Every row gives one point. The last column is the point's height on a tilted bowl or saddle (a function of degree 2), plus a little noise. Count its main directions that bend up, bend down and stay straight.
(in the rows, 128 means zero)

Points (15 x 4):
[[120 126 125  90]
 [100 181 131 141]
 [ 76 159  89 113]
 [107 141  82 101]
 [112 189 152 143]
 [ 88  74  26  45]
 [154 134 186  66]
 [174 188 119  97]
 [ 20 150 143  76]
 [111 117 161  80]
 [130 115  97 100]
 [120 117 136  89]
 [150 137 104 100]
 [150 208 145 131]
 [191 102 140 104]]
Directions: 1 up, 1 down, 1 straight

Points (24 x 5):
[[ 87 130 184  52  41]
 [134 116 138 186 126]
 [133  92  93 118 121]
 [ 71 209 128 151 232]
 [ 98 112 107  90 117]
 [ 94 100 133 111 103]
 [188 114 127  97 161]
 [ 74 106 115 157 118]
 [117 112 158 127 115]
 [ 97 160 127  80 152]
 [180 130 122 122 138]
 [ 96 137 160  53  87]
 [ 81 108  48 158  82]
 [130  79  69  73 127]
 [146 114 131  95 135]
 [151  92 173  80 112]
 [159  29 187 117 166]
 [ 89  45 106 105  65]
 [113  86  26 128  65]
 [156 170 147 126 131]
 [143 165 136  21 162]
 [136 158  85 114 148]
 [113 126 117 149 129]
 [156 204 105 124 154]]
Directions: 2 up, 2 down, 0 straight

Points:
[[169 105  87 206 121]
 [142 169  92 138 112]
 [ 61 165 129 119 157]
 [ 87 150 180 116 153]
 [112 176 162 137 103]
 [122 100 143 100 157]
 [136  85 168 160 142]
 [153 118 181 249  58]
 [130 103  58 163 124]
 [ 99 113 116 177 119]
 [130 129  74  75 152]
 [135 177 120 105 143]
 [208 172 140 172  75]
 [ 46  91 153  61 211]
 [129 139 163 123 132]
 [160 127 164 156 110]
 [206 161 159 137 129]
 [168  92  58 150 129]
 [129  97 115 129 130]
 [107  71 167 101 180]
 [108 153 101  68 178]
 [145 146 142 156  96]
 [160 121  67 100 141]
 [ 77 145 142  38 236]
 [103  98 168  99 176]
 [181 125 103 176 109]]
Directions: 3 up, 1 down, 0 straight

Points:
[[160 132 131 166 169  98 111]
 [122 102  94 116 147 142 127]
 [122 118 171 102  82 101 107]
 [ 81 105 138 142 141 127 118]
 [173 212 139 147  99 156 149]
 [110  47 133 135  97 197 110]
 [108 125 170 113 137 123 110]
 [ 74 136 123  78 116 116 123]
 [188 147 154 199 117 133 113]
 [ 81  79 173 121 134 151 109]
 [237 132 159 115 157 134 141]
 [109 140 119 210 177  41 135]
 [ 68 159  74 131  52 156 154]
 [196 125 132 105 189 137 135]
 [ 66 149 109 148 106 129 138]
 [ 88 125  58 211 124 245 249]
 [162 136 139  91  76 132 122]
 [153  95 158 138  50 184 114]
 [135  87 106 110  91 115 109]
 [142  43 146 157 145 128  92]
 [ 87  93  94 162 137 123 137]
 [ 62 156 152 199  66  90 144]
 [125 165 100  63 155 103 157]
 [127 180  72 187 133 192 188]
 [ 80 117 147 115  89  94 111]
 [170  69 159 207 121 112  91]
 [ 68 185 107 130 118 145 144]
 [180  54  43 124  66  97 135]
 [120 137 171 139 108 131 111]
 [156 117 108  93 151  43 149]
 [176 112  89  74 104 104 147]
 [ 91  98 155  95 156  93 115]
 [143 172  93  74 146  50 174]
 [ 55 143 150 185 120 113 144]
 [102 134 169 172 179 125 118]
 [ 99  59  88  83 125  97 129]
 [124  68 113 137 159  95 113]
 [114  51 101 123 100 164 111]
 [207 154 113  77  73  83 161]
 [135 119 111 160 108 123 115]
 [200 121 171  69  95 175 145]
 [160  83 133 109 121 116 103]
 [ 92 118  90 188 171  94 150]
 [139 160 145 125 182 111 122]
 [201 153 112 132 148 154 144]
 [ 64 104 194 125 172 128 120]
 [ 89  68  99 195 104  72 136]]
Directions: 3 up, 0 down, 3 straight

Points (44 x 7):
[[155 117  51 119 152  95  93]
 [157 147  79 114 126 102  89]
 [115 104 142 106  88 164 125]
 [168 143 101  91 161 131 118]
 [107 135 128 123 158 134 110]
 [134 147 135 150 139 192  97]
 [ 79 135 153 133  91 135 114]
 [ 64 189  96  99 145 133  63]
 [ 95 136 154  86  94 176 142]
 [153 145 129 162 140  72 135]
 [154 115 147 105 135 125 135]
 [ 65 167 114  61  98 104  48]
 [113 130 113 111 102 155 124]
 [141 128 124 120 118 126 127]
 [ 96 167 152 132 141  61 143]
 [111 122 203 134 162  95 119]
 [153 181 152 133 138 126  78]
 [103 154  95 136 135 121 109]
 [146 116 135 100 147  95 102]
 [ 98 145 173 144 102  85 147]
 [ 98 153  96 129 170 124  97]
 [182 137 106 176 137  83 121]
 [151 139 168 136 148 115 122]
 [117 126 122 166 126 133 123]
 [119 159 135 105 121 103  99]
 [137 154 158 140 123  64 130]
 [123 137 157 166 171 203  36]
 [133 187  79 180 140 143  23]
 [120 125 101 143 148 112 127]
 [146  99 134 166 139 162 117]
 [156  92 119 154 153 144 130]
 [168 127 152 134  93 130 143]
 [159  95 102 118  99 171 166]
 [102 119 133 124 137 145 116]
 [125  91  83 116 184 151 101]
 [171 136 159  95 125 120 149]
 [140 118 184 163 124 165 106]
 [ 81 112  60 133 119  86 110]
 [126 113  94 140  63  86  51]
 [157 184 141 122 185 107  27]
 [204 121 124 159 105 137 149]
 [160 166 168 136 105 109 112]
 [144 163   7 129 149 136  54]
 [149 151 141 129 147  92 110]]
Directions: 1 up, 3 down, 2 straight

Points (61 x 9):
[[181 146  29 131  97  24 116 117 108]
 [ 65 124  96  84 140 144  86 113 137]
 [ 99 104 124  60  32  92  86 168 233]
 [123 167 145  35 148 124  85  49 192]
 [115  96 126 123 129 183 106 177 152]
 [181 120 138  68 128  64 109  90 150]
 [ 25 152 100 127  88  86  26  73 135]
 [118  86 164  97  84 115 144 112 141]
 [ 90 155  74 195 134 141 147  98 108]
 [137  71 179 142 106  38  77 156 198]
 [137 178 154 113 145 135 167 183 107]
 [202 118 126 144 137 157 200 170 154]
 [148 174 117 142 158 133 106  87 123]
 [161  84 163 126 116 156  81 133 183]
 [125 129  72 139 178 147 112 118 126]
 [165 136 151  81  83 186 152 162 167]
 [126 100 101 113  44 102  69 102 183]
 [138  10 103 120 117 133 147  70 146]
 [213  85  83 180  85 192 167  89 227]
 [151  86 154 185  38  77 160 126 174]
 [189 202 104 108 141 107 118 172 163]
 [ 93  78 140  78  98 120 148  92 136]
 [132 112 153 173 141  97 134  92 119]
 [114 167  71 168 128  97 119  69  72]
 [126  78 115 105 102  91 168 113 129]
 [160 161 116 143 110 155 158 122 135]
 [187  93 129  95 148 228 138  96 193]
 [113 185 132 169 166 148 112 201 155]
 [149 162 160  93 194 116 111 115 156]
 [ 74 157  64 103 142 163 151 137 115]
 [108 170  94  86 101 196 137 155 156]
 [ 58 150 157 106 111 121 163 110 114]
 [177 136 134 114 126  94 137 123 134]
 [ 84  72  89 176 150 117 134 152 140]
 [193 162 157 136  81 103 173 156 123]
 [164 142 100  64  70 143  74  91 212]
 [114 108 179 135 133  63 171  99  98]
 [100 127  97 138 129  91 108 104 114]
 [123 115 142  93 169 142 114  82 142]
 [119  74  95 118 124 122  74  96 137]
 [109 143 131  95 100 126 113 153 155]
 [211 176  96 107 112  85 155  61  98]
 [ 85 109 146 120 167 212 161  95 133]
 [226 105  91  47 139 137 170 169 196]
 [168 145  96  57  89 113 100 183 220]
 [ 96  87 201  33  90 159 163 123 141]
 [157 118 153  84 126  36 125 145 143]
 [134  36 154 106 115 148 155 166 149]
 [ 70 115  70 167  81 128 160 206 171]
 [ 93 118 152 125 151 166 121 120 131]
 [ 59 177 116 182  93  69 160 182 145]
 [220  81 153 114  90 112 155  54 152]
 [128 141 185  82 156 163 129 154 130]
 [109  50  92  95  46 131 108 168 209]
 [154 148  86 118  70 163 144 152 180]
 [ 98 166 166  95 142 145 120 142 135]
 [ 78  66  94 113  89 124  46  95 144]
 [166 176  51  62 160  71 118 157 166]
 [ 69 171 174 129 136 173 165  85 117]
 [109 145 110 146 129 118  91 101 126]
 [162 131  71  53 156 123 138 143 161]]
Directions: 4 up, 2 down, 2 straight

Points (70 x 9):
[[ 78 193 151  99 164 150  83 132 179]
 [131 106 122 111  68 142 135 105 115]
 [118 125 156  88 168 149 123 171 168]
 [ 90  67 161  92 150 135 129 106 127]
 [141 159 139 153 118 171 155 118 140]
 [217  95  79 133  69 102 148  71 119]
 [102 104 160 137 170 117 148 111 138]
 [151  77 105  58 108 125 146 142 176]
 [171 129 136 119 146 116 169 119 148]
 [123 154 138  79  99 136  77 139 162]
 [195 193 147 131 159 165 123 131 185]
 [120  93  88 139 118 167 151 121 135]
 [191 115 126 154  99 107 146 166 117]
 [ 82 162 105  64  99  55 174  66 215]
 [127 133 155  85  91 117 132 117 135]
 [157 101  73 125  65 156 133 124 134]
 [116 127 153 109 126 143 107 142 139]
 [143 167  84  93 158 137 132 135 190]
 [112 121 130 164 124 146 152 111 122]
 [119 122 190 113  98 118 135 148 117]
 [129 175  75 199  97 145 118  86 129]
 [122  64 105 153 178 153 113 198 156]
 [ 92 119 105 126 123  87 119 155 153]
 [161  79 185 182 119 185 138 181 126]
 [ 84 163  94  98 120 151 111 174 187]
 [133 144 133 160 127  89 150 136 132]
 [ 71 153 157 133  75 120 135 108 119]
 [137 135  97  88 116 153  93 137 171]
 [103 209 163 169 195 122 142  85 205]
 [176  89 123 178 145  49 160 101 136]
 [186  70 144  89 136 163 149 161 160]
 [130 178  91 171 112 157 141 183 168]
 [114 188 105 146 129 112 111 103 149]
 [147 178  79 112  51 133 163 127 160]
 [140  84 161 161  96 181 125 117 105]
 [166 142 123 136 115 129  95 138 137]
 [122  89 119 143 144 126 144  46 122]
 [ 92 167 177 129 176 107 127 159 164]
 [155  86 119  20 130  96 167 147 225]
 [111 125 102 154 117 120  76  72 119]
 [133 151 143 139 178 158 113 111 166]
 [161 141 101 139 122 138 150 154 142]
 [168 130 117  64 197 125  30 136 235]
 [155 148  87 138 121 127 124 166 150]
 [117  66 114 125  65 128 121 118 106]
 [114 154 167 166 126 117 148 103 126]
 [122 126  82 158 169 156 142  75 157]
 [120 106 108 131 130 169 139 173 153]
 [ 99 131  98 100  87 134 105 138 153]
 [165 153 175 195 210 122  79 121 197]
 [139 136  98 178  58 145  88 184 152]
 [140  88 216 134 125 181  75 218 178]
 [ 87 154  99  90 105  70  65 149 183]
 [211 174  93  68 105 130 147 150 210]
 [ 62 124 166 107 131  99 171 108 146]
 [161 145 111 128 101 124 186 146 140]
 [136 196 127 120 108 154 148 147 161]
 [157 179  82 113 146  92 185 113 193]
 [166 143  81 138  98 146  89   7 130]
 [109 156 122 110 145 100 145 163 165]
 [153 192 171  91 103 130 142 143 154]
 [161  81  82 132  73 108 156 120 117]
 [120 107 115 158  52 118 163 124 103]
 [147  90 167 152 218 151 166  99 174]
 [103 185  83 109 132 186 175 100 216]
 [121 112 138 150 150 112 156 128 129]
 [108  93 153 110 151 121 127 156 137]
 [106 128  88  90 111 185 136 133 183]
 [141 145  85 161  67 109 120 125 119]
 [152 107 131 187 156 165 154 107 132]]
Directions: 4 up, 0 down, 4 straight

Points (70 x 9):
[[145 124 158 153 203 191 155 192 112]
 [114 145  97  75 125 134 144  62  91]
 [222 134 152 130  50 115 180  90 142]
 [155 155 114 204  61 121 107  99 135]
 [128 158  97 125  93  78 189  81  92]
 [201  80 153  44 114  57 167 160 115]
 [113 128 115 120 176 170 145  90 100]
 [186 151 152 135 118 105  84 132 168]
 [161 191 145 157 143 123 155 117 134]
 [137 145  60  93  87  78 159 135 179]
 [150 143 136 208 198 174 110 152 157]
 [121 154 172  70 105 151 152 163 178]
 [183 152 166 117 154 149 137 159 160]
 [130  81 105 112 120 184 160  95  84]
 [ 95 125  96 109 134  59 102 125 170]
 [124 139 100 194 114 163 121 105 149]
 [156 105 119  76 155 133 110 113 103]
 [156 177  82  23 148 100 198 157 166]
 [111 153 128  85 138 162 194 131 114]
 [153 180 109 146 109  95 159 142 153]
 [ 75 112 148  94 155 159 169 169 119]
 [144  84 139 143 143 163  41 124 124]
 [118  81 136 139 157 151  94  96 106]
 [123  49 170  84 113 109 137 134  75]
 [125  94  66 133 136 159 141 109 127]
 [140 102 147 122  81 121 148  83 105]
 [ 58 136 130  74 116  68  97 107 108]
 [108  75 111  92 153  97 120 173 156]
 [142 109 216  65 125 131  78 114  66]
 [ 99 183 153 167 112 158 124 136 151]
 [130 188 148 104 132 145 107 133 158]
 [157 189 146 100 190 103 107 167 176]
 [137 162  89 128  93  46 119 109 145]
 [ 92 187  77 130  89 106 105  99 155]
 [123 151 107 143 160 120 100 139 184]
 [193 129 147 102 139  93 100  82 100]
 [167 117 128 104  97 107  62 154 188]
 [ 70 165 152 184 138 103 169  99  94]
 [125 107 107 153 170  66  81 182 212]
 [156 132 124 177 115 113 115 120 156]
 [145 158  91  73 114 151 189 173 178]
 [148 135 160 111  89 171 169 108 141]
 [129 170  86  97 160 148  79  60 105]
 [146 143 127 153 158  67 158 244 187]
 [ 96 126 173 226 124 125 116 174 171]
 [ 80  93 162  64 147 148 131 116  53]
 [106 160 182 121 140  38 101 126 125]
 [165 170 102  92 111 194  82 148 187]
 [173 135  95 199 108 124 136 102 127]
 [133 112 131 114 119 106 113 140 167]
 [109 198 144  80 121 101 172 102  96]
 [197  80 108 150 161 106 132 117 104]
 [101 115 235 119 117 114 116  99  57]
 [122  38 136 145 159  49  65 112  96]
 [ 73 155 109 205 106 102 119 113 143]
 [192 103 156  95 144  71 134 110  97]
 [130 132 102 140 108  66 177 137 135]
 [ 84  92 123 168 107 205 128 175 157]
 [151 164 249  69 161  78  54 159 102]
 [ 92 143  57 104  86 137 131 118 182]
 [ 39 145 182 141 184 154  95 247 205]
 [163  70  96 154 173 170 173 119  67]
 [176 100  45 131 105  69 148 149 138]
 [ 91 140 112 160 134 196  56 168 183]
 [ 81 152 156 157 120 121  71  68 105]
 [213  87 141 105 165 192 129 121  59]
 [109 169  86 114 116 168  99  84 145]
 [129 134 184  95  18  67 146 160 201]
 [169 104 143 113  79 147  88 108 163]
 [163 103 137 117 172 116 172 138 118]]
Directions: 1 up, 4 down, 3 straight

Points (69 x 9):
[[165 152 140 159 109 112  74 174 131]
 [132 101  88  99 116 136 176  72 148]
 [118 141 165 166 111 152 126 167  92]
 [116 120  65 158  42 164 106 122 100]
 [112 129  97 129 121  76 125 155 112]
 [103 149  50  87 120 131 146 121 131]
 [ 92 189 121 150  99 157 212  92 120]
 [129  98 118 152 147 161 107 129 120]
 [106 158 104 124 145 105 126 163  97]
 [189 135 133 163 109 100 130 108 112]
 [171 213 163 144  94  94 164 153  33]
 [ 97 144 159  55 115 179 112  66  64]
 [108 143 143  95 131  62 141  42  92]
 [155 135 106 167  92  78  76 110 125]
 [109 134 130 100 124 209 178 153  90]
 [204  57  80  79 157  59 120 118 193]
 [102 193 115 123 218  81 179  97  55]
 [ 82 175 167  74 229 120 125 141  67]
 [144 121 130 134 165 168 213 116 145]
 [160 130 151 164 148  43 173 109  60]
 [155 118 203 151 131 169 126 161 118]
 [116 120 182 126 105 148 104 184 112]
 [110  20 179 112 121  84 186  54  70]
 [ 89 139  76 111 132 113 100 179  99]
 [ 65 134 130 185 153 138 190 172  84]
 [114 118  96 117 138  86 112 208 106]
 [ 89  93 131 164  69 195 178 129  84]
 [173 175 134 109 219  82 180 167  75]
 [110 114  99  62 129 164 155 147 129]
 [ 32 148  55 128  95  77 138 181  94]
 [155  77  93 139 133 125  61 168 141]
 [133 138 132  62 128  50 126 122 138]
 [120 129 130  92  86 110 165  88 117]
 [167 121 161 119 144  99 156 126 131]
 [133 102 177 189 161  24 105 135  62]
 [131 128 174 139 170 125 108 191 123]
 [ 97 120 151 127  93 100 135  69 105]
 [104 120 123  60 128 179 153 190  95]
 [ 52 108  79 150 151 143 172  73 170]
 [110 177 120 107 100 178 147 137  76]
 [123  98 164 115 164 169 152 172 138]
 [ 76 105 170 122 103 111 140 153 110]
 [131 114 177 136 112 116 182 145  94]
 [159 130 134 156 239 109 185 165 105]
 [174 144 184 196  88 136 162 152  59]
 [ 93 200 178 111 147 156 108 186  38]
 [140  99 191 182 108 166 116 155 105]
 [164  95  56 121 118 135 144  74 137]
 [ 43 167 164 128 183  57  63 198  59]
 [ 89 130  76 102 107 175 118 194  67]
 [ 55  95 103  79 169  91  99  70 111]
 [139 158 183 159  87  16  72 107 110]
 [ 98  99 112  79 133 130 159  63 141]
 [106 156 176 175  86 178 129 124  84]
 [156 150 116 111 129  91 100 110 122]
 [126 112 114  89 160 113 172 151 150]
 [176 163 163  47 137 132 108 167 132]
 [106 117 114 162 104 126 151  97 122]
 [140 126  73 135 128 164 164 155 118]
 [149 131 155 151 193  99 127 102  95]
 [ 75 177 249 178 119 105 107 109  64]
 [128 165 147  51 111  48 136  69 104]
 [187 112 111 123 124  85 104 136 154]
 [169 137  88 177  94 116 125 241  52]
 [ 79 199 186 137 132 154 130  73  68]
 [110 137  73 140 183  81 166 140 103]
 [109 116 103 123 125 117 171 153 121]
 [ 48 123  73 112 162  88 109 140 110]
 [134 108  94  85 113 120  79 115 129]]
Directions: 2 up, 4 down, 2 straight
